Every row gives one point. The ring and each string are closed loops that go straight from each point to the next, and from the last back to the first. Before rounding, they use only three directions, however many columns there are. Count how often each string passes through the ring. Passing back the other way cancels.

Ring (9 x 4):
array([[ 22.2, -10.7,  13.4,   3.3],
       [ 19.7,   3.4,  24.4,   4.9],
       [  4.3,  16.8,  32.7,   5.3],
       [-20.9,  19.1,  31.4,   3.5],
       [-35.0,  12.7,  22.1,   1.6],
       [-38.6,  -0.1,   4.8,  -0.2],
       [-29.0, -11.3,  -7.0,  -0.8],
       [ -5.0, -22.5,  -9.7,  -0.2],
       [ 13.3, -21.7,  -0.2,   1.3]])
String (21 x 4):
array([[  8.3,  -6.1,  -3.1,   3.1],
       [ 24.0, -21.7,  -7.6,   2.3],
       [ 22.0, -15.1,  -5.1,   3.1],
       [ 10.1,  -2.3,  -0.6,   3.8],
       [ 16.9,  -3.0,  -5.5,   4.4],
       [ 29.5, -31.4,  -6.0,   1.4],
       [ 20.7, -41.0,  -0.6,  -0.8],
       [  4.4, -32.8,   7.1,  -1.2],
       [ -2.7, -23.7,   8.8,  -0.6],
       [ -5.2, -10.5,   7.2,   1.1],
       [ -7.8, -22.5,   8.2,  -0.8],
       [ -7.1,  -9.0,   5.1,   1.2],
       [ -3.5,   1.3,  -7.5,   3.2],
       [ -5.1, -12.3, -20.8,   1.5],
       [ -9.5, -33.6, -26.4,  -1.8],
       [-11.3, -34.5,  -7.6,  -2.5],
       [-11.0, -32.1,   4.0,  -2.4],
       [ -6.5, -15.7,   3.4,   0.4],
       [ -3.9, -11.6,   2.8,   1.2],
       [ -4.0, -24.4,   8.6,  -0.8],
       [  0.0,  -6.8,   3.1,   2.2]])
Times through: 2
String (12 x 4):
array([[ -1.2, -22.8,   9.7,  -0.3],
       [ -0.6,  -8.2,   1.0,   2.0],
       [  4.0,  -7.3, -21.1,   3.0],
       [ -7.9, -26.6, -25.7,  -0.7],
       [-19.5, -34.8, -10.5,  -3.2],
       [-18.2, -26.9,   5.3,  -2.3],
       [-10.0,  -6.6,   0.3,   1.4],
       [ -4.5,  -0.8, -10.9,   2.9],
       [  1.3, -10.6, -14.7,   2.1],
       [ 11.7, -39.3, -14.1,  -1.1],
       [ 13.1, -43.7,  -1.5,  -1.8],
       [ 10.6, -37.5,   3.4,  -1.3]])
Times through: 2

Ring (9 x 8):
array([[  4.1,  -3.7,   3.8,  -3.7, -16.4,  18.1,   1.5,   5.6],
       [  5.2,  10.1,   2.9,   3.6,  -5.4,  18.0,  -1.0,   4.9],
       [  0.4,  23.8,  -2.6,  12.0,   6.2,  11.8,  -1.9,   3.2],
       [-15.9,  25.2, -10.1,  16.0,   5.9,  -1.1,   2.2,   2.1],
       [-23.0,  13.5, -17.7,  10.5,  -0.3, -10.2,   5.7,   0.0],
       [-16.2,  -4.0, -26.2,  -1.6,  -5.0, -14.0,   6.3,  -3.8],
       [ -6.5, -16.5, -28.5, -11.1,  -9.0, -11.5,   5.4,  -5.6],
       [  1.3, -24.9, -20.9, -17.0, -17.0,  -2.4,   4.8,  -3.4],
       [  2.5, -21.9,  -7.1, -14.5, -23.2,   8.8,   4.4,   1.7]])
String (19 x 8):
array([[ -2.0,  -1.1, -18.7,  -2.7,  -2.4,  -1.9,   2.1,  -2.5],
       [-19.6,  -5.3, -12.7,  -0.4, -15.8,  -5.1,   7.7,   1.8],
       [-22.8, -14.1, -22.6,  -5.4, -17.0, -14.2,   9.7,  -1.6],
       [ -9.9, -24.6, -37.8, -15.6, -10.1, -20.3,   7.3,  -8.7],
       [-15.8, -22.7, -22.0, -11.8, -21.0, -10.7,   9.1,  -2.0],
       [-15.3, -19.4, -14.0,  -9.5, -23.6,  -4.3,   8.7,   1.0],
       [  0.2, -39.8, -25.2, -25.4, -25.4,  -6.3,   7.2,  -4.8],
       [  7.4, -35.6, -22.3, -24.5, -21.5,  -0.9,   4.7,  -4.5],
       [ 11.5, -19.6, -21.0, -16.4,  -9.3,   2.0,   1.2,  -4.7],
       [  5.7, -10.3, -16.9,  -9.5,  -7.4,   2.8,   1.5,  -2.5],
       [ 15.3, -20.4, -21.2, -17.8,  -8.4,   3.6,   0.3,  -5.1],
       [ 15.4, -34.2, -20.6, -25.5, -18.6,   3.9,   2.4,  -4.8],
       [ 14.5, -30.1, -24.3, -23.3, -13.7,   0.7,   1.9,  -6.1],
       [ 10.3, -17.7, -24.9, -15.4,  -5.8,  -1.4,   1.1,  -6.0],
       [ 11.9, -30.8, -34.7, -23.9,  -8.5,  -8.4,   2.5,  -9.8],
       [ -4.7, -33.5, -33.1, -21.4, -17.6, -14.4,   7.4,  -7.4],
       [-13.9, -22.4, -27.4, -12.6, -16.7, -14.0,   8.4,  -4.3],
       [ -9.6, -21.9, -40.3, -14.3,  -6.4, -22.1,   6.8,  -9.8],
       [  0.1,  -9.9, -36.7,  -9.6,   3.6, -14.9,   2.4,  -9.6]])
Times through: 1

Ring (8 x 12):
array([[ 16.2,  12.9,   6.2,  16.9,   4.7,   5.3,   1.8,  32.3,  -0.6,
        -21.9,  -1.1, -23.3],
       [  8.9,  11.0,   1.0,  11.0,  13.9,   4.1,  -7.9,  10.6,  -1.8,
         -8.5, -11.8, -15.1],
       [  3.1,  -2.8,  -1.1,   1.3,  16.2,   1.8, -17.7, -12.4,  -2.3,
          8.3, -19.2,  -4.3],
       [  1.0, -17.7,   2.3,  -8.1,  12.4,   0.0, -21.8, -22.8,  -1.2,
         18.6, -19.7,   2.8],
       [  4.2, -26.4,   9.1, -11.4,   3.7,  -0.3, -18.0, -14.7,   0.8,
         16.6, -12.6,   2.2],
       [  9.5, -26.8,  12.7,  -7.3,  -3.7,   0.3, -11.4,  -0.3,   1.6,
          7.9,  -4.9,  -3.1],
       [ 17.4, -16.2,  12.8,   5.7,  -9.1,   2.2,  -1.2,  22.7,   1.1,
         -9.6,   3.7, -14.5],
       [ 19.5,  -4.5,  11.0,  12.8,  -6.8,   3.7,   2.9,  32.6,   0.5,
        -18.6,   4.9, -20.6]])
String (28 x 12):
array([[  8.4,  15.1,   9.9,   4.5,  13.7,   5.5,  -3.7,  22.2,   1.6,
        -12.7,  -7.5, -16.8],
       [  9.0,  -1.4,   6.0,   3.9,   7.9,   3.0,  -8.6,   8.2,  -0.2,
         -3.4,  -9.0, -11.2],
       [  8.4, -21.1, -10.9,  10.7,   5.9,  -1.2, -21.0, -24.9,  -6.9,
         13.6, -19.0,  -2.1],
       [  2.1, -12.7, -12.3,   5.9,  16.7,  -0.6, -25.6, -33.3,  -6.6,
         18.6, -26.4,   1.1],
       [  6.3, -23.1,  -8.0,   5.4,   6.8,  -1.3, -22.2, -27.0,  -5.7,
         16.8, -19.6,   0.3],
       [  6.2, -10.7,   2.7,   0.3,   8.7,   1.3, -14.9,  -7.2,  -1.4,
          6.9, -13.8,  -4.9],
       [  6.9, -34.7, -10.0,   4.6,   2.4,  -2.9, -25.2, -35.7,  -6.7,
         22.9, -20.1,   4.1],
       [ -3.2, -34.0,  -4.9, -12.3,  13.3,  -3.0, -32.8, -50.0,  -3.8,
         35.9, -28.2,  13.3],
       [ -1.9, -40.7,  -3.4, -13.7,   8.9,  -3.7, -32.5, -50.2,  -3.5,
         37.3, -26.0,  14.3],
       [  6.5, -36.8,  -4.1,  -1.1,   0.6,  -2.7, -23.7, -31.5,  -4.5,
         22.9, -17.3,   4.8],
       [  8.8, -12.9,   6.6,   0.2,   3.8,   1.5, -11.3,   0.8,  -0.3,
          3.1,  -8.9,  -6.9],
       [  5.2,   2.2,  22.6, -12.8,   9.4,   4.7,  -4.6,  21.3,   6.4,
         -4.8,  -4.0, -10.1],
       [  6.3,  -5.6,  21.7, -12.7,   5.5,   3.7,  -5.7,  17.4,   5.8,
         -1.9,  -3.3,  -8.3],
       [  9.2,  -2.9,  13.9,  -2.3,   5.1,   3.5,  -5.5,  16.3,   2.6,
         -5.2,  -4.5, -11.4],
       [ 10.2,  -9.6,  22.9,  -9.7,  -0.8,   3.5,  -2.5,  23.7,   5.7,
         -5.7,   1.4, -10.7],
       [ 14.6, -23.3,  22.0,  -6.9, -10.8,   2.0,  -1.8,  22.6,   4.6,
         -4.4,   5.7, -10.0],
       [ 19.1, -36.1,  12.3,   2.9, -18.2,  -0.3,  -4.4,  12.4,   0.3,
         -1.0,   5.1,  -9.0],
       [ 22.0, -35.9,   8.3,   9.8, -20.6,  -0.5,  -3.2,  13.9,  -1.5,
         -4.2,   6.1, -11.6],
       [ 18.3, -32.1,  -0.9,  13.1, -12.4,  -1.0,  -9.7,  -1.1,  -4.4,
          2.0,  -2.9,  -8.6],
       [ 12.2,  -8.0,   7.9,   4.9,   1.3,   2.5,  -6.3,  12.4,   0.0,
         -5.1,  -4.5, -12.1],
       [ 13.2,  13.3,  20.1,   2.5,   4.7,   6.5,   4.8,  42.0,   4.9,
        -22.0,   3.3, -21.7],
       [ 20.8,  24.9,  23.0,  13.3,  -0.8,   8.7,  16.2,  68.1,   5.5,
        -40.4,  13.1, -33.4],
       [ 23.2,  10.3,   8.3,  23.7,  -5.1,   5.6,   8.9,  46.9,  -0.5,
        -31.4,   7.5, -29.3],
       [ 21.4,  -7.1,  -5.0,  26.9,  -5.9,   2.0,  -2.5,  17.1,  -5.7,
        -15.1,  -1.7, -20.2],
       [ 14.4, -10.5,  -1.3,  14.0,   0.2,   1.5,  -8.6,   4.9,  -3.7,
         -4.0,  -7.2, -12.5],
       [ 10.6,  15.7,  15.3,   3.5,   9.9,   6.2,   0.9,  33.1,   3.4,
        -18.0,  -2.1, -19.6],
       [ 10.8,   6.5,   8.8,   6.2,   8.0,   4.4,  -3.9,  20.1,   0.8,
        -11.2,  -5.6, -15.9],
       [ 11.8, -18.0,  -5.1,  11.5,   1.5,   0.0, -14.5,  -9.6,  -5.0,
          5.1, -12.1,  -7.0]])
Times through: 2
String (26 x 12):
array([[ -4.7,   0.8,   3.6, -11.6,  25.6,   2.2, -22.5, -20.6,   0.3,
         16.4, -25.0,   1.6],
       [  0.5,  19.0,  13.4,  -7.3,  23.5,   5.8,  -9.0,  12.8,   3.8,
         -4.3, -14.0, -10.8],
       [  3.0,  22.4,  13.0,  -2.9,  21.9,   6.3,  -6.0,  19.6,   3.5,
         -9.7, -11.6, -14.4],
       [  3.9,  20.6,  -0.6,   8.2,  23.7,   4.9, -11.2,   5.2,  -1.7,
         -5.9, -18.0, -13.5],
       [  8.7,  11.9,  -6.4,  16.6,  16.4,   3.6, -10.9,   2.7,  -4.5,
         -6.5, -16.0, -14.6],
       [ 12.2,  -3.7,  -7.8,  18.1,   6.9,   1.6, -11.7,  -2.1,  -5.7,
         -2.7, -13.1, -12.4],
       [ 14.0,  -9.2,  -8.9,  19.8,   3.0,   0.9, -11.8,  -3.3,  -6.4,
         -2.0, -11.7, -12.1],
       [ 11.5, -10.9,   1.9,   7.7,   2.7,   1.5, -10.2,   2.2,  -2.2,
         -0.5,  -8.7,  -9.8],
       [ 11.8,  10.3,   9.8,   7.7,   8.0,   5.0,  -1.6,  25.6,   1.1,
        -15.0,  -3.9, -18.3],
       [ 12.4,  41.3,  20.3,   9.0,  15.8,  10.1,  10.8,  59.2,   5.6,
        -36.3,   2.6, -31.0],
       [ 11.0,  12.5,  11.6,   6.0,   9.2,   5.4,  -1.0,  27.7,   1.9,
        -15.7,  -3.7, -18.5],
       [ 12.1,  -3.5,   0.3,  11.7,   5.0,   2.4,  -8.5,   6.7,  -2.7,
         -5.0,  -8.8, -12.9],
       [ 12.5, -15.8, -10.2,  17.0,   2.7,  -0.1, -15.3, -12.1,  -6.9,
          4.3, -14.1,  -8.1],
       [  9.9,  -3.6,   2.2,   7.4,   7.1,   2.4,  -9.9,   4.2,  -1.8,
         -2.2, -10.2, -10.9],
       [  7.0,  15.9,  13.5,   0.2,  14.7,   5.8,  -3.4,  23.9,   3.1,
        -12.2,  -7.0, -16.0],
       [  5.0,  11.2,   9.1,  -0.3,  16.4,   4.7,  -8.2,  12.0,   1.6,
         -5.4, -11.5, -12.1],
       [  6.4,   0.1,   7.6,  -0.3,  11.1,   3.2, -10.1,   5.8,   0.6,
         -0.9, -10.9,  -9.3],
       [  6.2, -28.8,  -9.2,   4.5,   5.2,  -2.2, -24.2, -32.4,  -6.2,
         20.5, -20.4,   2.6],
       [  1.2, -30.9,  -8.4,  -3.1,  10.2,  -2.7, -29.2, -43.0,  -5.5,
         28.8, -25.4,   8.2],
       [ -3.3, -36.8,  -7.3, -11.4,  13.0,  -3.6, -34.6, -54.8,  -4.8,
         38.4, -29.6,  14.6],
       [  2.8, -47.0, -12.2,  -2.4,   3.3,  -5.0, -33.0, -54.5,  -7.4,
         36.4, -25.7,  12.7],
       [  6.6, -30.1,  -3.6,   0.5,   2.8,  -1.8, -21.8, -26.2,  -4.2,
         18.9, -16.9,   2.2],
       [  7.2,  -0.8,  12.4,  -3.2,   8.7,   3.5,  -7.6,  12.0,   2.3,
         -2.9,  -7.5, -10.1],
       [  6.3, -18.3,   2.6,  -1.6,   5.9,   0.3, -16.8, -12.3,  -1.6,
         11.0, -13.9,  -2.2],
       [  5.1, -40.6, -11.3,   1.5,   2.8,  -4.0, -29.0, -44.8,  -7.1,
         29.3, -22.8,   8.1],
       [ -2.9, -30.3,  -8.6,  -8.2,  15.3,  -2.9, -33.2, -51.1,  -5.1,
         34.6, -29.9,  12.0]])
Times through: 0
